Rows are points. Any point is a mix of the corners, with weights that add up to 1. It lies inside the corners' shape when no weight is negative. Is each point inside? If not, which corners have a negative weight?
(in the rows, 128 means zero)

Corners:
(1): [172 115  67]
(2): [103 166  94]
(3): [107 216 143]
(4): [106 117 177]
Points:
[ 78 199 140] => outside (1)
[ 95 175 131] => outside (1)
[138 170  77] => outside (4)
[ 88 157 165] => outside (1)
[107 163  97] => inside
[ 89 164 181] => outside (1)
[126 107 143] => outside (3)
[112 186  99] => outside (4)
[152 128 104] => outside (2)

Corners:
(1): [116 115 204 131 149  88 126 122 158]
(2): [ 91 112 103 134  95 126 156 164 133]
(3): [114 114 146 112 126 138 175 108  94]
(4): [110 175  75 163 124 155  76 194  81]
(5): [ 58 110  98  69 156 147 117 139 103]
(6): [ 92  52 133 146 111 131 135 208 135]
(7): [165 205 191 181  86 168  91  52 149]
(8): [146 104  45  87 144 130  83 157 116]
(9): [ 75 131 145 153  78 105  99  96  63]
(10): [ 72  96 148  99  55 110 155 202  86]
Points:
[111 113 100 111 126 127 116 150 121] => inside
[117  89 136 109 102 144 156 156 142] => outside (1, 4, 9)
[ 28  55 175  88 108  91 197 122  75] => outside (4, 7, 8)
[100 117  72 102 125 140  89 158 103] => outside (1, 3)

Corners:
(1): [105 167  69 112 136 110 137 110 176 166  80 127 110 118 121 105 110  74
 113  53]
(2): [ 67 157  61 118 148 132 122  82 119 156 119  89 147  58 187  55 123  97
 105  16]
(3): [ 80 183 121 139 141 129 146 107 130 183 106 110 158 127 147 106 108 120
 180  62]
(4): [148 142 112 150  72 138 117  89 151  76 116 160 201 140 174 138 143 168
 115 171]
(5): [175 117  53  91  71 159  95 102 110  66  96 112 215 121 168  85 139 172
 197 155]
(6): [131 170 157 146 168 135 110 127 162 150 155 111  84 130  91 121  60 125
 134 104]
(7): [ 67 189 115 107 127 159 137 121 111 184 131  95  93 140 147 122 107 107
 133  64]
(8): [126 134 175 173 149 136  86 140 144 160  94 173  97 166 134 136 111 101
  98  67]
(9): [141 145  39  94  75 158 104 135 112 155  98 140 177   7 196  99 106 148
 137 122]
(10): [111 149 152 114 129 134 186 143 136 180 139 146 153 134 104  85 115 124
 134  97]
(11): [116 149  93 123 125 149 112  92 135 113 115 165 229 130 109 155 156 157
 147 143]
(12): [ 67 182  80 145 138 103 156  76 100 176 117 111  96 122 126  85 154  95
 151  77]
(13): [ 94 146  74  86 141 151 178  73 143 146  59 135 123  55 211 138 149 112
 118  57]
(14): [186 128 226 143  91  81 112 148 142 161 148 138 147 184 112 166 151 113
 131 119]
(15): [164 172 169 170 115 143 120 130 148  82 111 151 146 151 126 161 149 123
 121  97]
(16): [ 78 166 189 102 136 117 126 140 171 153 129 178 104 109  87 128 102 105
 136  74]
(17): [144 174 200 156 129 118 108 140 182 113 125 121 151 148  99 149 143  88
 102 173]
(18): [143 159 157 155 151  66 105 185 169  95 144 177 150 161 151 158 154 128
 123 137]
(19): [139 135 242 162  94 104 116 170 169 134 124 100 112 178  72 155 153 160
 114 130]
(20): [121 114 161 173  92 129 117 152 190 161 139 157 143 146 143 173 148  92
 138  97]
(21): [121 223 164 149 152 125 101 121 178 154 137 123  99 158 136  98 171 126
 132  89]
Points:
[128 169 133 139 122 128 108 126 153 135 124 148 140 146 131 134 129 120
 140 117] => outside (2, 10, 13, 19)
[120 152 119 127 120 143 125 111 143 144 110 117 144 111 150 116 127 123
 125  87] => outside (12, 16, 18)
[126 154 145 140 116 125 119 127 142 131 122 138 152 136 140 129 149 130
 134 113] => outside (1, 6)
[112 163 121 127 129 130 126 117 143 147 120 137 143 120 140 117 125 116
 138  91] => outside (19)
[121 151 131 135 109 128 128 125 149 144 113 148 151 130 138 137 144 121
 138 111] => outside (2, 6)
[142 115 105 119  86 130 126 123 129 109 135 109 222 101 192 136 141 162
 137 153] => outside (1, 8, 12, 15, 16, 21)
[111 110  45  92  80 152 158  84 101 163 104  89 186  90 157  92 118 154
 176 102] => outside (8, 15, 16, 17, 18, 21)

Corners:
(1): [153 101 128 191 146 109 168 124  76 102 110 213 104  63 128  96 126  74
 120 134]
(2): [199 153 105 200 144 144 180 147 122 118 119 184 134  89 127 158  40  72
 159  97]
(3): [ 56 177 142 197 131 131 134 118  70  82  55 196  99  97 118 138  93  69
 142 109]
(4): [124 153 127 221  81 140  38  86 173 117 142 116 157  55 153  93 126 125
 146  72]
(5): [120 167  80 141 110 170  93 131 134  93 130  55 124 105  83 142 192 123
  93 104]
(6): [142 130  67  39 121 105 121 176 128 164 113 151 115 184 202 121 166 143
 115 123]
(7): [143 145 146 194 156 158 103 106  50 139 107 200 186 145 152 142 171 100
 111 135]
(8): [ 64 113 150 156 125  92 104 113 102 118 119  44 164  32  90 168 187 164
 134 115]
(9): [146 148 142  52 177  67 100 219 167 179 127  58  75 169 216  73 153 144
  78 185]
(10): [166 126 153  34 104 110 142 139 166 164 149 114  88 183 114  96 123 148
  67 146]
(11): [153 127  80 244 151 155 160 107 124 134  99 156  74  84 108 139 125 127
 127 100]
(12): [188 121 141  41 110  99  68 213 127 136  88 108  62 205 173 106 148 143
  81 100]
(13): [153  73 121 103  71  81 131 118 132 141 102  80  81 191 155  92 168 154
 102 223]
(14): [106  93  93  92  82 134  70 210 240 173 153  95  68 170 124  87 195 109
  85 146]
(15): [146  95  68  57 124 115  83 165 122 132 125 124 107 167 146  99  84 197
  68 170]
(16): [ 96 120  74 181 134  92 106  93 128 134 160  62 119 114 153 103 133 142
 102  58]
(17): [100 165  85 194  93 153 152 146 148  71 163  61 156  85 113  98 151 175
 117  89]
(18): [ 85 106 104 182 102 191 124  61 141 166 125  29 143 112 109  69 178 117
 184  93]
(19): [172 156 122  78 104  83 133 192 106 225 160  94  65 187 136 112 138 102
 112 175]
(20): [133 112 111 191 204 138 128  98  93  81 163 213  98 134 114 176 108 112
 156 149]
(21): [103 117 119 187 100 170 106 119  68  84 124 152  95 107 166 173  97 112
  94 112]
Points:
[142 124 115 122 125 119 108 147 126 145 122 129  90 152 154 110 131 117
 105 136] => outside (8, 17)
[102 136 109 181 152 131 127 116 134 120 126 144 137  95 140 109 127 124
 140 107] => outside (5, 12, 13, 19, 21)
[140 129 117 131 136 115 120 139 116 132 120 125  95 128 139 127 121 122
 119 128] => outside (7, 14, 17)
[130 138 119 132 120 132 128 162 117 106 100 123 107 115 126 148 160 119
  94 124] => outside (4, 15, 16, 18, 19, 20)

Corners:
(1): [108 141 108 111  88 107 133 119 122 126 140 114  96 133 105 122 113 100
 139 129]
(2): [124 154 143 164 152 156 112 115  92 129 126 116 146  76 111  95  92 126
 102 170]
(3): [126 160 123  98 149  79 134 179 111 107 166 124 107 158 134 106 135 146
 206  94]
(4): [146 110 114 150 151 129 119 127 125 107 137 148 126 132  64 100 124 131
 104 140]
(5): [169 148 132 169 132 130 153 154 144 157 146 117 182 120 149 117 130 121
 103 163]
(6): [132 102 136 156  83 130 140 180 150 194 122 131 157  36 126 116 133 131
 179 141]
(7): [138 168 151 151 143 130 105 122 120 101 142 128  95 106 127 104 152 124
 107 128]
(8): [119 156 143 129 153 135 170 100 124 160 130  93 123 124 147 113 154 147
 122  97]
(9): [163 150 118 148  93 141 142 118 101 140 156  98 114  78 116 113 106 137
 149 154]
(10): [159 153 172 126 144 126 125  99 109  99 130 108 104 120  68 144 135 153
 109 105]
(11): [147  63 153  82 146 110 111 146 133 134 183 122 133 135 130 118 160 128
 116 108]
(12): [132 160 100  69 118 124 133 111 102 154 113 116  91  75 153 129 131 139
 117  70]
(13): [156 142 126 148 104 132 141 111 119  94 142 141 127 146  92 110 122  63
 164 182]
(14): [153 141 116 171 130 122 123 119 117 134 131 138 107 147 126 166 141  90
 132 146]
(15): [ 97 119 140  86 112 107 163 118 135 101 132 122 114 135 137 119  69 142
 139 117]
(16): [143 109 142 162  88 130  93 138 214 170 146 157 249 161 145 144 149 126
 163 136]
(17): [116 158 160  93 122  97 153 139 118 190 115 152 139 160 146 115 144 140
 131 139]
(18): [ 83 120  51 122  99  69 155 121 152 150  93 111  76  84  94 144 149 144
 127 141]
(19): [162 134 157 162 146 142 145 129 118  97 156 182 220 133 125 167 147 122
 134 113]
(20): [132  84 145 128 132 129 126 101 112 104 127 113 150 151 132 120 148 142
 116 119]
(21): [ 77 117  63 117 125 133 147 138 127  91 123 117 107  80  88 190 136 136
 110 151]
Points:
[131 135 124 122 114 121 136 132 123 128 139 123 133 106 123 127 127 131
 138 132] => outside (4, 8, 14)
[129 148 130 109 166 120 138 120  97 111 130 130 113 128 113 122 154 138
 100 117] => outside (1, 6, 9, 14, 15, 16)
[155 115 146 160 128 135 121 140 137 116 151 140 170 123 116 135 133 123
 140 141] => outside (1, 8, 12, 17, 18)
[125 134 128 120 118 113 129 126 124 141 131 120 115 118 119 127 145 127
 142 130] => outside (4, 5, 15, 19)
[125 131 118 126 117 114 133 132 130 139 137 123 122 124 124 119 131 123
 138 135] => outside (10, 19)
[128 140 114 135 116 122 136 127 127 128 131 121 125 106 117 130 127 128
 140 129] => outside (11, 17)
[127 138 123 138 125 124 137 128 125 132 130 123 133 106 118 129 130 136
 128 132] => outside (11, 13)
[138 121 122 145 115 129 125 123 134 126 133 133 142 109 110 132 123 119
 123 143] => outside (3, 8, 17)

Corners:
(1): [118 130 186 148  72 122 187 116 166 164  89 175  88  96 157 118 103  45
  82 163]
(2): [161 117 142 139 132 169 132 145 115 129 109 146 119 123 108 143 156  17
  88 195]
(3): [192 108 122 114 180 126 121 106 146 125 128 143 133 105  95  79 164 199
 104 103]
(4): [109 132 143 181 118  54 168 167 189 192 144 146 171  57  65 155 108  77
 121 173]
(5): [130 129 114 158 142 146  68 162 125 107  55  86 140 137  61 104 120 193
 209 116]
(6): [199 171 125 118 115 114 115 130 129 183 143 153  54 112 137 160 118 209
 115 157]
(7): [133 179 106 180 134 192 156 104  55 114 112  83 191 108 125 126 126 144
 186 139]
(8): [ 69 170 115 125 123 122 139 148  97 164 108  66 142  96 103 113 181 127
 202 125]
(9): [161 142  95 110  82  97  93 155 171 110 121  98  85 125 165 141 118 214
  60  96]
(10): [ 96 195  86 188 154 112 119 104  82  69  75  81 170 184 109 194 173 174
 167  66]
(11): [ 96 173  73 135 141 183 102  95 175 124 108 126 105 126  97 136 121 142
 160 109]
(12): [180 101 171 156 148 140 166 162 169 185 125 175 118 131 178 107  95  40
 126 148]
(13): [129  92 149 131 147  73 155 112 150 177 114 129 124  52 147 157  94  62
 128 209]
(14): [ 93 149  90 123 120 163 138 106 150  72 128  96 129 168 128 177 161 171
 202 139]
(15): [181 140 188 134 104  87  83 131 118 188 176 136  81 122  51 102  54   7
  78 168]
(16): [ 93 167 101 158 151 156 122 116  48  26 129 154 135 160 133 134 161 157
 215  92]
(17): [139  80 176 123 152 140 179 189 120 197 135 135 124 123  74  80  46  59
  74 192]
(18): [ 85 157 130 140 119 148  69 129 120  80  87 103 139 144 138 188 162 203
 153  41]
(19): [151 119 123  86 119 127 150 142 162 234  76 155 192  75 122 109  94  58
 107 152]
(20): [166 129  96 113 114 188 133 146 129  74  82 107 122  88 104 143 129 167
 183  71]
(21): [185  63  96 132  99 105 128 109 153 189 103 154  48 119 156 149 163 198
 103 107]
Points:
[139 139 143 138 116 124 128 129 130 146 120 137 115 117 114 129 113 100
 124 138] => inside
[113 130 120 117 122 124 164 135 174 155 100 109 163  86 140 138 110 113
 119 133] => outside (2, 5, 6, 15, 16, 21)
[135 152 129 140 142 125 135 134 112 118 142 106 140 118 128 139 124 144
 151 126] => outside (1, 2, 5, 11, 19, 21)
[113 155 137 154 135 132 148 141 114 125 121 130 121 122  99 138 122  80
 174 155] => outside (3, 7, 9, 18, 19, 21)
[158 129 122 122 112 123 109 123 124 126 105 124  96 118 120 143 140 147
 130 117] => outside (4, 7, 11, 12, 17)
[147 127 134 133 125 134 128 137 130 133 118 128 111 112 120 132 133 139
 131 130] => outside (10, 11, 19)
[127 127 135 137 106 110 148 151 153 197 123 117 123  89  98 126  97  86
 113 189] => outside (3, 10, 12, 16, 18, 20)
